Each row is a point. Examples show where two turns around zero, p and q, send a point. Where does a point land after both, in the order given? Backwards means that the second turn is done in reverse. Each puzzle has new turns, and all numbers are rounded.

Turn p:
[ 10 -24] => [-17 -20]
[ 34 -11] => [  6 -35]
[8 8] => [11 -4]
[-15  31] => [21 27]
[-38  -5] => [-22  32]
Turn q:
[11 -7] => [ 2 13]
[18  0] => [-7 16]
[ 11 -23] => [17 19]
[ 2 41] => [-38 -15]
[-42 -10] => [ 26 -34]
Where do these land?
q, then p: [ 18 -24] => [30 -1]
p, then q backwards: [ -8 -16] => [ 7 16]
q, then p: [-10  39] => [-36  17]

Turn p:
[-10   6  42] => [-4 38 22]
[-17  12 -27] => [-12  -7 -31]
[ 40  -8 -23] => [ 31 -35   1]
[-13 -11   9] => [-16   5  10]
Turn q:
[16  8 50] => [-36 -35 -18]
[ 4 37 -8] => [ -7 -11  36]
[10 -7 -7] => [13 -4 -3]
[-34 -17 -21] => [ 8 43 -3]
[  5 -21 -14] => [ 22   6 -12]
Where do these land?
p, then q: [-22 -40 -25] => [ -7  43 -29]
p, then q: [ 4 21 37] => [-18 -28  26]
q, then p backwards: [ 24  24 -17] => [ 28 -25   4]
p, then q backwards: [-36   3 -10] => [-19  -6  32]
p, then q: [23  2 -2] => [ 10 -18 -10]
p, then q backwards: [  7 -11  17] => [ -3  16 -13]

Turn p:
[  2  14 -32  32] => [  9 -35 -13 -28]
[-11   8 -12 -13] => [ -7  12  -7 -16]
[ 26  -1  33 -30] => [19 34  2 34]
[-25  13 -11  32] => [-21 -33 -16 -13]
[  8 -33  22 -22] => [ 1 23 33 23]
Turn q:
[ -2   5 -25   8] => [ -1  20  -8 -15]
[-32  32  34 -20] => [-46 -12   4  37]
[  0 -36  21   3] => [ 15 -38  -2  -7]
[19 -7  2 49] => [ 37   4 -38   4]
[ -7   6 -32 -22] => [-17  21  18 -23]
[ 22  -1   1 -17] => [13  3 24  4]
Where do these land?
q, then p: [-30 -32  14 -50] => [-42  21  40  28]
p, then q: [ 15  18 -27  18] => [ 18   0  30 -21]
q, then p: [  6 -29   8  10] => [19  9 25 -1]
q, then p: [  7   0 -25  -4] => [  4  19 -18   4]
q, then p: [ -1  22 -13  -6] => [-10  -2 -24   1]
p, then q backwards: [24  4 48 28] => [15 15 55 13]
q, then p: [-21  17  -5   5] => [-18  -4 -10 -18]

Turn p:
[-19   3  16 -12  18 -20] => [  7   9  -6 -11  17 -30]
[-24  18  13  -7  20  19] => [-19   5  -6  -6  37  -5]
[-22  11 -17  19   1  -7] => [ 11 -21 -20  11  14   0]
[-18 -15  17  -6 -27  16] => [-22 -18  28   9   1 -14]
[ 88   4  -1  -4 -49  -9] => [ 11  44  28  35 -70  36]
[-17 -10 -38  -5  17   3] => [ -8 -24 -34 -19  -5   2]
[13 -9 10 16 19 -1] => [ 18   6  10 -18   6  13]
Turn q:
[-13  14  72 -11 -10 -22] => [-28 -54 -44 -21  -5 -13]
[ 15  -8 -33  33   2   3] => [ 27  14  30  18 -18   0]
[ 10  16 -19   4  16  -2] => [ -3  20   9  13  -7 -17]
[ 10   1  19 -20 -16 -15] => [ -5 -13  -8 -29   7 -13]
[  1 -43   7  -5  38  44] => [-21 -13  33  32  36  35]
[-24   2 -27 -11 -12 -21] => [ 27  24 -24  -5  10  -3]
[  0  18 -20  11 -18  14] => [  5  24   3  -6 -25  11]
Where do these land?
p, then q: [  3  10  20  21 -18 -13] => [ -5 -23  16   8 -20 -12]
q, then p backwards: [-29  -7 -30  -2  86   5] => [-17  81  27   3 -41   0]
q, then p: [ 5  1 13 34 21 18] => [ 11 -28  32  11   7   3]
q, then p: [ -1  20  22  -9 -19  -4] => [-18 -12 -14   2 -18 -19]
q, then p backwards: [-34 -23  14 -15  -9  15] => [ -3  17 -22  25  21  24]
p, then q backwards: [  1   5 -32   4 -11  -1] => [-23   7  17  17  -1   1]
p, then q: [ 26  21 -20 -13 -19  18] => [  5  15 -11   4 -31  32]
p, then q: [ 12 -18   7   0 -10  18] => [-11 -16 -12 -10   1  18]
q, then p: [ 16  -9   6 -21 -22 -55] => [ 13  31 -20 -26 -40 -24]

Turn p:
[  6  21   9  13 -16   9] => [-23  -4   8   3  17 -12]
[ 20  16  -5   4   8 -31] => [  7   3 -28  10  28   6]
[-10 -60  -9   9 -18  30] => [ 35 -15  40 -16 -33 -26]
[  0  23  28 -18   2 -34] => [-18 -21 -28  13  12  31]
[-22 -46 -11  22   3  40] => [ 22   7  38   0 -42 -32]
[  6  21  -3  20  13 -41] => [  1   3 -41  24  21  -6]
[ -1 -17   5  -2  17  32] => [  7  14  31   6 -18   5]
[-24  26 -10 -12   2 -32] => [-18   1 -46  -7  -6   7]
[ 25  17  -5 -35 -10  28] => [-13  14  25 -31  21  26]
Turn q:
[-35  -6  25  16  -1  -7] => [-12   6  16  23  35   2]
[-22 -29  30  -8 -16 -12] => [ -2 -20  23  13  33 -22]
[ -5  24 -16  16  -7  39] => [-37   9 -22 -15  -7  22]
[ 17  14  -1  30 -17  30] => [-19  -6 -10 -28   3  36]
[ -8  27 -18  14 -17  30] => [-33   1 -29  -7  -4  22]
[ 19 -29 -24 -21  24 -30] => [ 46  12  -3  -7 -14 -35]
[ 31   0 -15 -16  33 -27] => [ 43  16   4  -1 -33  -9]
[ 32  14 -23  -9  -7 -26] => [ 35 -13 -22   0 -26   7]
[-29 -16  41 -22   6   2] => [-19  -7  40  21  14 -25]
Where do these land?
p, then q: [  6  22  -8  -6 -15  -1] => [ -5  15   0  14  -9 -17]
p, then q: [ -6 -13 -31 -17  18  33] => [-14 -36   4  16 -29  17]
q, then p backwards: [ 18  15 -18  -1   9  23] => [-28   4 -13 -22   4   3]
q, then p: [ -3 -25 -28   8 -12  -3] => [ 19  22 -22 -11   6  14]
p, then q backwards: [-17   8 -26  -8  -2 -39] => [  6   1 -47   4 -18   3]
p, then q backwards: [ -7   6  69  53  10 -39] => [-52  36  17 -37 -45 -40]
q, then p: [ -9  19  28 -11 -15  21] => [ -5 -19  10   8 -36 -13]
p, then q backwards: [ 18 -32  12 -17   7   6] => [ 27   4  23  10   4 -22]

Turn p:
[ 33  25   9   8   0 -39  -2 -35] => [-26   0 -24 -14   4 -23 -11  50]
[-11  -5  24 -27   1  14  -5  28] => [-15  19  21   3  12  15  -6 -32]
[-33   3   5   6  -5  -9  45  -1] => [  7   2  47  10 -18  -9  16  17]
[-25 -49  -4   5 -24  -6   3  -2] => [ 26 -22  27 -24  18  -8  23 -15]
[ 27   4   1 -10 -39  12  26  15] => [-36 -13   5 -20 -30   9  20 -13]
[ 27 -26  20  -2  24  10  -3  -9] => [  1  31 -23 -13  10 -21  10 -16]
[ -5 -17 -10  34  19 -20 -24   5] => [ 42  -2 -11 -16   8  -8 -26   7]
[-42  -3  13  15  -5   7 -16  -7] => [ 17 -18  23  21  18 -17 -15 -11]
[ 33  37 -48  24  23   3 -23 -18] => [ 13 -12 -65  19 -21  12 -16  31]
[ -4  30 -11 -54   7  28  -2  24] => [-30  16   0  35   1  52   5 -17]
Turn q:
[-3 26  5 -6  7  1 35 25] => [ -2 -28  35 -17   3  13 -13   3]
[ 16  39 -11  18  38 -13   9 -57] => [-42  39  34   6  46 -19   8   9]
[-30  37  -2  -7 -25  49  26 -10] => [-37  -2  25 -24 -25  34   3 -42]
[  9 -39  28 -25 -35  -7   4  19] => [ 38 -36 -18  25 -18   8  21 -11]
[ 29  -2 -41  10  22 -15 -14 -10] => [ 12  37  -6   6  37  -7 -24  11]
[  0 -29   5 -27  15  -5 -24  25] => [ 18 -13 -33  11  -7  16  -3  32]
[  3  13  -3   2  -4 -25 -20   2] => [ -9  -7 -12  12  10 -20 -18   2]
[-37 -11  42   6 -30   2   9  -5] => [-10 -31  -6 -10 -33 -15  38 -19]
[-22 -25  -6   5 -10   5   3   8] => [ 14  -3 -19 -22 -11   2  10  -7]
[ 36  -9 -16  24  22   9 -28   4] => [ 19  43   0  14  -3 -11 -22  22]
Where do these land?
p, then q backwards: [ -5  22   5  24 -12 -24  33  -7] => [-1 12 35 21 25  4 -5 22]
p, then q: [  4   3   4  -4 -24   6 -29 -14] => [  5  13 -24 -17  11   1  15  16]
p, then q: [-22   2 -26 -19  16  32  -4 -25] => [ 20  31  34 -25   3 -17   3  -1]
q, then p: [ 35 -21 -15   7  10   2  11  24] => [-22  15 -34 -15 -12  -1 -18 -11]
q, then p: [-37   2  15 -25  -8 -19  18 -37] => [32 18 30 14 -1 -6 42 10]
p, then q backwards: [ 17   3  34 -20  -2  43 -38  55] => [ -7  40 -48  -8 -55  26  -9 -17]
q, then p backwards: [-41  32  30  15  16 -28  -5  15] => [ 19  18  21  20 -49 -23   7 -25]
p, then q: [ 43 -19 -26  35  25  -3  13 -31] => [ 32 -15   3   3  44  14 -41 -27]
q, then p: [ 13  -8 -21 -30 -19 -16   2   2] => [ 25   6 -36   6  -2 -11   9  -3]
p, then q: [ -5 -17   0  18  -2   8  -3  17] => [ 1  7 -2 27  8  0 10 -7]

Turn p:
[ 32  27 -20  19  44   3   1 -19 -19] => [ -9 -20  50   7  -9  37 -12 -23  -5]
[ 20   9 -14  40  -5 -15   2  34 -10] => [ -2 -12 -25  20 -21  32  -4 -25 -23]
[-27  33  24 -20  20 -21  29   2  -8] => [ 33  37  13  13  21   3 -30 -10  18]
[-32 -22   2  33  -4  10 -21 -10 -26] => [-45   1 -24  -6  20  22   0  10  17]
[  5  17  -9 -11  -1  41  26 -10   3] => [ 17   1  18 -40 -22   8  -7   6  10]
[-14   1  27 -16  29 -27 -16  18  34] => [ 19  -4  -3  27  30 -36   2 -30  17]
[ 11  11  -5 -34 -25 -12 -28  23  21] => [  3   2  -9  12 -23 -53  -6  -5 -19]
[ 35 -28  27   7 -14  22  11   2 -20] => [ 13 -36 -12   2 -10  18   2  44   2]
[ -9 -29  -1 -23 -10  -5  20  32  -4] => [ 24   1 -29 -13  21 -12  -7  13 -26]
[-40 -12 -22   0 -27 -23 -30 -29  46] => [-37  39  -8  -3   7 -40  50 -13   4]
[ 20  -8  -9   5  -6  27   5 -43 -16] => [-17  -9  30 -19 -14  21  13  32   4]
Turn q:
[-24   9   5  24  -8  24 -12 -47 -22] => [ 19  25  35   4  -6  16 -33  -8 -32]
[-25   0 -33 -18   1  -4  -4 -21 -15] => [ 35   9  11   9  11  -7  20 -12 -21]
[ 15 -28  40 -34   8 -33  31  26  16] => [ -7 -32 -40   4 -32   5  26  43  23]
[-35  18 -15  -3   7  20 -22 -19  18] => [ 11  34  18  -6 -12   5  11 -37  -9]
[-33  22 -25  38  -7  12   4   0 -14] => [ 11  12  -1   6  27  21 -24 -41 -19]
[ 30  20  38 -29 -28  -5   6  -3  -2] => [-15  23 -19  16 -17 -24 -13  43  11]
[-11   2 -15   8  21 -12 -49  19  -7] => [-31   2  19  -5  21   9  34 -18 -20]
[ -6 -23 -18  -2 -10 -28 -12  -2  26] => [  4 -13 -14 -32  -5 -15  22  -7 -20]
[ 40 -21  16  -2  -5  23  15  36  -3] => [-15 -16  -4 -12  16   4 -12  33  47]
[50  0  6 19 21  3 44 10  3] => [-11 -47  -4  15  -3 -13 -32   4  40]
Where do these land?
q, then p: [ 30  20 -51  -7  33  14  -1 -12  29] => [14 21 23 41 21 -5 51 12 15]
p, then q backwards: [  4  18  35  21 -34   1  32  -9 -21] => [-22  -4  45 -27  -7  22  29   3  -8]
q, then p: [ 21 -31 -18 -10  -2 -39   2  27  14] => [ 21   5  -3 -17  39  -1  12   2 -43]
q, then p: [ 10  14   4  45  19  -2 -15  -6  -7] => [-32   3  -6   1  25  -3  -4  17  31]
q, then p: [-45 -13  14 -28   0 -23  -2  -2 -31] => [ 17 -17  -9 -22 -25  46 -25   5 -13]
q, then p backwards: [  6   7 -22  -8 -42   1 -61   9  33] => [-54 -13 -48 -27 -18   7  -5 -16  24]
p, then q: [ 11  33  21 -11  39  27   4  12   6] => [-20   2  19 -36 -34 -21   3  23  -4]
q, then p backwards: [ 12 -26  22  11 -11   0  22 -25 -14] => [ 27   1  13 -20  -6  20  10   9 -30]
p, then q: [-38 -23 -11  -9 -19   1  13 -11  21] => [ 11  -4 -19  40  -2 -17  19 -16  15]
p, then q: [-10   1   4  -4  16  20   7  18 -30] => [-10  13  29 -14   4  -2  27   2   6]

Turn p:
[ 12   6   0 -10  23   8 -10 -21  -9  -1   9] => [ -8   2  -3  -1  35  -5  -7   7 -10   5  -4]
[  8   1  -7   8  18 -27  14  17  -2  -7  -5] => [  1   9 -25  -2  -8  -2  20  19   6   6  14]
[-40   3   9 -19 -22  -6 -14 -13  42  -4  14] => [ 13  -8  17   9   1  47   5 -26  21  -1 -31]
[ 16   9  19   8  14   2  46  -7 -18   7  -2] => [ -7 -10  -8  -8  13 -38  34  -7  -5 -10  16]
[  5   7 -25 -12   9  13  22  -4 -17  11  -8] => [-19  11  14 -30   5 -13   9   7 -10   1   9]
[ 14 -21   4 -17   8   0 -13   8 -15  13 -28] => [ 21   6 -12 -24   1  -4 -24   1 -16  -2  19]
[-10   5   7  -4   9  14 -17  19 -12  14   8] => [ 15  22  18   9   8  -8 -13   2   5  -2   8]
[-13 -28  -1  -2   7   7  -4 -10 -22   7  19] => [  1   7  13  10  12   9  -4   7 -26 -27   7]
[  8   3 -16  29 -28  14 -10  -1  97  -3  17] => [-29  14 -24  23 -40  20  -7 -46  23  15 -71]
[  6   7  -3  -8 -19 -12 -14  -8 -16  19   8] => [  3 -10   9 -10   5  -2 -17  17  14 -21  -7]
[-17   7   6  31  17 -16  12  -4 -22  -8 -45] => [-14 -15 -14   1  -4   2   8  -4  10  11  61]
[ 11   2   7  -4 -37   2 -12  26  -5 -48  14] => [ 24 -27  14  24 -30  -6  -3  24  -9  27 -23]
Turn q:
[-18  -1  12 -12  -8 -74 -22  17  15 -18  18] => [ 27   0  35  13 -15 -18 -59  -4  25 -11 -30]
[ 22  15  -2  -3  20  18   9 -17  15  35   4] => [  2   7 -23 -20  -2   2  17  -3 -43  -4 -10]
[ 36  11   1  18  24  -3  -8 -17  -1   2  -6] => [  1 -28 -19 -10  10   5   0   3 -23 -27  -5]
[ -3  17 -11  11  23   5   2  10 -38  13  12] => [ 22 -24 -14  18   6  -5   9 -21 -16  17  16]
[ -2 -77   9 -16   3  -4   2  -5  13   8 -15] => [-26  25  -2 -13 -17  59 -18 -21  26  -3  -8]
[-23  16  23  -6  -6  11 -10  18  17 -16   7] => [  4   3  17  13  -5 -13  15  21  15  16 -26]
[-10  -7   7 -18 -16   5 -25  -4 -13  12  -5] => [-10   9  13  25 -21  12  -4   7  -9   5   8]
[ -6  20  -5   1  -4  -3  11 -10  10 -22  -2] => [ -4  -6  12 -14   3 -27   7   5   8  -6   1]
[ -5  18  13  17 -13   1  17 -13 -18  10   2] => [ 11  -5 -22  -1 -17 -18   6  12   1   3  21]
[  7   3 -51  54   0  20  13  -2   4 -12 -12] => [-33 -12 -34  -8  53 -25   3 -10   6   0  20]
[ -3   8   5 -18   9   0  15 -15   6   4 -17] => [ -4  -4  10 -27 -16   0   6   1 -10   5   2]
[ 20   8   6 -15 -14   0 -17  52  10  -6  -4] => [ 21  11  26  14  32  17  -9  30  -3  10 -13]
[-15 -31  -6 -11 -19  24  13 -15 -21  -8  19] => [-10  24  -1  13 -13   9  25 -22  24  -4  27]
Where do these land?
q, then p backwards: [-12  -7 -17  -2 -18   6  18  18  27   7   3] => [  7  21 -14 -10  29  14  -7  11  10  13   0]
q, then p: [-15  -6 -21 -15  13 -20  22 -19  20  13 -15] => [ 15 -19  20 -22  27  23 -13   2  10  -9  -6]
p, then q: [ 31  -4  44   6  28  -7  -7  13  -6 -14  10] => [ 12 -19 -22  -7  34  -1 -31 -25 -16 -17   7]
p, then q backwards: [-26  13  -9  18 -15   3 -19 -10  11   3   8] => [-13 -31   2  -7  -3  -6 -24   4  -3 -17  -6]
q, then p: [-11  23 -19   0 -17  16   8  -5  -6  45  -6] => [ -9   8  22  -5   7 -10   4  37  24 -30   8]
q, then p: [-17  -9  -2  16 -23   5  13 -10  33  12  -3] => [ -1  10  14 -17  -4  22   4   7  37  13  -1]
p, then q: [-25  14   1   3 -16  -2  23   1   3  -8 -22] => [  1  34 -11 -11 -21   2  11   0  12  -7  -2]
p, then q: [ 10  15 -28  20   7  35 -21   9 -19  -4  -8] => [ 12  -5  -3  36 -24 -16 -24   9  -9  20 -17]
p, then q: [ 11   3  -9  31 -15 -20  -6  11  -2   6  -3] => [-12  20   6  13  19 -17 -17   6  16   2  -6]
p, then q backwards: [-22  -8  -9  16  -7  16 -31  22 -14  19 -17] => [ -7 -18  -7 -22 -33 -34  -5  -4 -16   8  -4]
p, then q: [  7  -5  26  17  33 -16   8  17 -11 -16  37] => [ 23 -22 -30 -16  40 -16 -12 -11   8   3   8]
p, then q: [ 38  -3  21 -55  20 -17 -15  -3 -25 -34  20] => [ 30 -26  -1  -9  37  58 -16 -18 -28  13   8]
p, then q: [  0   2   4 -14  -1   2   2 -17  24  -2 -14] => [-21   4   3 -11 -13  10   9 -11 -15  -1   6]
q, then p backwards: [ 31 -29  16 -39  12  -1   6 -30 -35 -26  10] => [-59 -28   9  -3 -28 -20  22  -3  -1  23  -7]
